Each point is reached from the start by the listed moves, each made once or not at all, plus a little noise. Is the number of moves made odd or even? Then give how often each move was made.

Moves:
(1): [-3 52 -1 19]
(2): [ 15 -11 -60   5]
Start: [-3 -1 13 -1]
Points:
[-6 50 12 17] -> odd (1, 0)
[-2 -1 14 -2] -> even (0, 0)
[ 12 -12 -47   3] -> odd (0, 1)

Moves:
(1): [15 -3  3  1 17 -4  1 16]
(2): [ 25  13  -6  11 -22 -12 -11  11]
(3): [  7 -16   4   8   5   3   0   0]
(4): [  2  -2 -18  -1  -7  -9  -8  -7]
(5): [  6  -1   4   5   8   2 -14  -7]
(6): [ -7   1 -15   9   7  -2  -1  15]
(7): [-18 -18   8   7  -9 -11  -5   7]
(8): [  2  -4 -18 -11  -3  13  -6  13]
Start: [ 15  -2 -17   3  -8   0 -10  -3]
Points:
[ 46 -27 -27  29 -23 -33 -33  25] -> odd (1, 1, 1, 1, 0, 0, 1, 0)
[ 17  -5 -46   7   4  13 -30  18] -> odd (0, 0, 0, 0, 1, 1, 0, 1)
[ 39  11 -33  28 -15 -12 -35  18] -> odd (0, 1, 0, 0, 1, 1, 0, 0)
[ 24 -22 -31   0  -5  16 -15   9] -> even (0, 0, 1, 0, 0, 0, 0, 1)
[ 31 -30 -58  32 -30 -18 -54  30] -> odd (0, 1, 1, 1, 1, 1, 1, 1)
[ 32 -14 -46  21 -18 -16 -31  60] -> odd (1, 1, 0, 0, 0, 1, 1, 1)

Moves:
(1): [ 13 -27  -1  12  -5   3   6   5  18  -9  -1   6   0   2  10]
(2): [  4 -11   3   3   3   0  17  23 -16 -18   4  16   3 -12 -11]
(3): [  4   5   8   1  -2  -1  -5 -14   1 -10  -9 -11   2 -10  20]
(4): [ -1  17  -7   2   2  12 -14   0  11 -12   8  -4   1  -5   5]
(5): [  7  20   8   9 -15  10   0   7  11  15   8  -9   6   6   2]
(6): [ 24  -1  -7 -11  14 -23   6   7   6  -9 -14   1  12   5 -12]
(7): [-15  14   3   5   1 -12   6  -5   7   1 -11  -1   0   3  -6]
(8): [ -1  -9 -13  10   8  20   8  -4 -14   7  -5 -18   9  -1 -16]
(9): [ -7  -4   9 -22  12 -15 -10  -1  -3  -3  16  -9   6   2  10]
(10): [ -5  -7 -27  -8   4  -6 -17  18   3 -14  -3  -7  -4  -2   0]
(11): [  4 -12  -5 -10   8  13  -2  -6  30   4  -4 -10 -13   9   5]
(12): [ 13  -8   6  -6  -5   7  -2  -6  -3   0  -4 -13   2  -5  -2]
Start: [-9 -3  4 -7  6  5 -3 -1 -6  4 12 -4 -4  8  4]
Points:
[ -1  27  29   1 -16   8  -1 -20  12  11  -4 -37   6   1  19] -> even (0, 0, 1, 0, 1, 0, 1, 0, 0, 0, 0, 1)
[ 19 -16  -3 -16  -2  28 -13  20  20 -20   4 -38  -9  -7  17] -> even (0, 1, 1, 0, 1, 0, 0, 0, 0, 1, 1, 1)
[ 14 -24 -14 -32   6  27 -42  16  60 -13  31 -51  -7  15  35] -> odd (1, 0, 0, 1, 1, 0, 0, 0, 1, 1, 1, 1)

Moves:
(1): [-7  5 -5 -7  8  1  1 -3 -5  3 -4  2 -3  0  2 -1  1  5 -1 -3 -5  3 -1  1
 -7]
(2): [ -2   8 -10   2 -10  -7   1   4  -2  -1   2  -6  -2   1   1   5   1   5
   7   0  -5  -1  -4 -16  -9]
(3): [-2  0 -3 -3  0  2 -2  5  0  4 -1  1 -2  6  2 -1 -7  5  4  4  2 -4 -2  2
  4]
(4): [ 17  -5  -8 -11   1  -5   4  -4  14   3  -6  10   5   2  13  11  13   8
  -4   1   7  -3   5  10   1]
(5): [-1  2  8  1 -2 -4  3  1 -3  4 -6  0  8 12 -5  0  9  5 -2 -3 -6 -6  3  2
 -4]
(6): [ -6   2  -7   3   6 -15   1   2 -12   1   7  18  -3  -2  -8  -2  -1   5
   3  -1   2  -2   7  -3   0]
(7): [  0 -13  -7   0  -2  10  -1   3   4  -1  -2  12   1   8   1   2  -8   5
 -13  -5   4  -3   2  -5  -4]
(8): [ 4 -6 -4  1  5 -3 10  3 -1 -5 -3  6  2  0  3 -5 -3 -1  2  5 -8  7 -8  1
  4]
(9): [ 3  3 -3 -6 -1 -3 -2 -3 -1 -1 -7 -1 -2 -2 -2 -7 -4 -1 -4 -7 -6 -8  5 -3
  2]
(10): [ 3  0  3  5  3  1 -4  3 -2  1 -7  1 -2 -4 -1  4 -3 -1  7 -3  1 -2 -4  3
 -1]
(11): [ -2 -10   0  -5   1  -4   7   0  -3   6   0  -1  -3  -2  -2  -7   2  17
  -1  -2   3   3  -4  -2   1]
(12): [ -8   0  -1   4 -10  -5   5  -8   0   0 -11  -5   8  -4  11  -6  -4   3
   1   0  14   5   5   7  -2]
(13): [  3  -6   5   2   8  -1   3  -4   3 -13   3  -9   4   4   6   0  -6   9
  -3  -2   6  -8  -4   7  -7]
(14): [ -7  -1   2  -4   5   4  -2   2  -6  -3   3   4  10 -12  -2  -2   4   4
  10   8 -11 -12   6  -5   8]
(15): [ 3  0  1  1  3  1  5 -3  3  2  6  3  1  3 16 -6 11  0  1 -4  4 -5 -8 -2
 -2]
(16): [ 10   7   2  -2 -10   4  -6   2  -8  -1  -2   7   0  -3  -6  -7   4   3
   4  10   3  -3   1   5  -6]
(17): [ 0  5  6  6  0  1 -4 -4  4 -5  6  1  0  3  4  5 -1  4 -4  2 -7  7  4 -3
  3]
(18): [ -1  -5   3  -1   5  -5  -5  -6 -18  -8   0  -3  10  -5  -2   6  -9 -12
  12  -1  -1  -1   2  -7  -5]
(19): [  1  -1   7   3   3   3  -1  -3   1  -3  -7   1  -4   1   1  -4   8  -6
   9 -10  -1   4   7  -2   2]
(20): [ -5   1  10   0  -2  -1   1   4  -6   2  -1   7  -5 -13   4  10  -4  -7
   0  -1 -10  -8  -3   5  -5]
(21): [-2 -8 -1  3  1 -3 -4  1 15 -4  6 -1  1  3  0 -6 -5 -1 13 -3 -8 -1 -4  0
 -9]
(22): [-11   4   9   2   2   3   0  -4   6 -12  -1   3   8  -1  -9   3  -2   5
   3  -8   3  -2 -15   1   7]
(23): [  2   2   3  -8  -9   2  -3  15  -8   0   7  -4   0   0   9  -8  -1   2
  -7 -10   0   9   1   1  -1]
(24): [ -1   1   3   8  12  -6  -1  16  15 -14  -1   1   1   4   4   1   6  -2
   3   2  11   1   0  -4  -6]
Start: [ 18  -9  -8   2   4  10   5   5  -1   0  12   5 -11  -2  -1  10  -2  -3
  -1 -11   2   3  -9  -2  -3]
Points:
[ 12 -29  -7   5  33 -22  27   2   5 -25  -7  39  12   1  26   1  12  19
  32 -22  37   4 -20  -1   0] -> odd (0, 0, 1, 1, 0, 1, 0, 1, 0, 0, 1, 1, 0, 0, 1, 0, 0, 1, 1, 0, 0, 1, 0, 1)
[  7 -24  11   2  25   3   6   8 -56  -6  -3  60   0 -21 -13  11  -1  18
  24 -17 -32 -11   2 -12 -19] -> odd (1, 0, 0, 0, 1, 1, 1, 1, 0, 1, 1, 0, 0, 1, 0, 1, 1, 1, 1, 1, 0, 0, 0, 0)
[  3 -41 -12  -6  16   4  18  -7   7 -18  -4  39  14  -2  11   5  -1  51
   7 -24  31 -21  -2   9   7] -> even (0, 0, 1, 1, 0, 1, 1, 0, 0, 0, 1, 1, 1, 1, 0, 0, 0, 0, 1, 0, 0, 1, 0, 0)
[ 16 -13  -8   1  19 -18  10 -14 -42 -20  -6  22  -1 -16   2 -10 -26  28
  14 -14   4   3  -6   5 -24] -> odd (1, 0, 0, 0, 0, 1, 0, 1, 1, 1, 1, 1, 1, 0, 0, 1, 1, 1, 0, 0, 0, 0, 0, 0)
[ -1 -36  15  16  35 -13  16  18   3 -32   6  53   3  14   4   0 -10  11
  26 -43 -16 -17 -22 -20 -16] -> odd (0, 0, 1, 0, 1, 1, 1, 1, 1, 0, 1, 0, 0, 0, 1, 0, 1, 1, 1, 1, 1, 1, 0, 1)
[ 20 -22  -2   1  17  21  -3  13 -27 -18   0  20  -8  -2  13  11 -17  -6
   3 -38 -14  27  -7 -11 -13] -> even (1, 0, 0, 0, 0, 0, 1, 1, 0, 1, 0, 0, 0, 0, 0, 0, 1, 1, 1, 0, 0, 0, 1, 0)
[ -4 -18  12  23  14 -14   6  12   6 -36 -14  10  -2 -14  11  10 -27   3
  50 -31  -9   2 -32 -19 -18] -> even (0, 1, 1, 0, 0, 0, 0, 1, 1, 1, 1, 1, 0, 0, 0, 0, 1, 1, 1, 1, 1, 1, 0, 1)
[ -6 -27  31  -2  41   3   8  -3 -16 -32  -6  17  11 -13  -3   5 -22  21
  44 -36 -46 -25 -29   0 -11] -> odd (1, 0, 1, 0, 1, 0, 0, 1, 1, 1, 1, 0, 1, 1, 0, 0, 1, 1, 1, 1, 1, 1, 0, 0)
[ 15 -26   4 -15  41 -22  27  30 -31 -11   6  49   8 -13  30   5  35  12
  23 -32 -14  -7  -2  -7 -17] -> odd (1, 0, 0, 1, 1, 1, 0, 1, 0, 0, 1, 0, 0, 1, 1, 0, 0, 1, 1, 1, 0, 0, 1, 1)
[ 23  -8   7   0  22   0   0  16  30 -14  -6  28   0  19  -2  13  14  44
  23 -14   6  -4 -28  14 -24] -> odd (1, 0, 1, 1, 1, 0, 0, 0, 0, 1, 1, 0, 0, 0, 0, 1, 1, 0, 0, 0, 1, 1, 0, 1)
[ 29 -17  10 -26  18  -6   7  32   7 -16   3  21   6 -10  18  -7  18  38
   8 -21 -13 -30  -5  18 -37] -> even (1, 0, 0, 1, 1, 0, 0, 0, 1, 0, 1, 0, 1, 1, 0, 1, 0, 0, 0, 1, 1, 0, 1, 1)
[ 15   1  -2  16  11   0  12  24  -7 -26 -21  11 -17 -11  23   8  -9  10
  33 -10   9  -3 -23   7 -37] -> odd (1, 1, 1, 0, 0, 0, 0, 1, 0, 1, 0, 1, 1, 0, 0, 1, 0, 0, 1, 1, 0, 0, 0, 1)
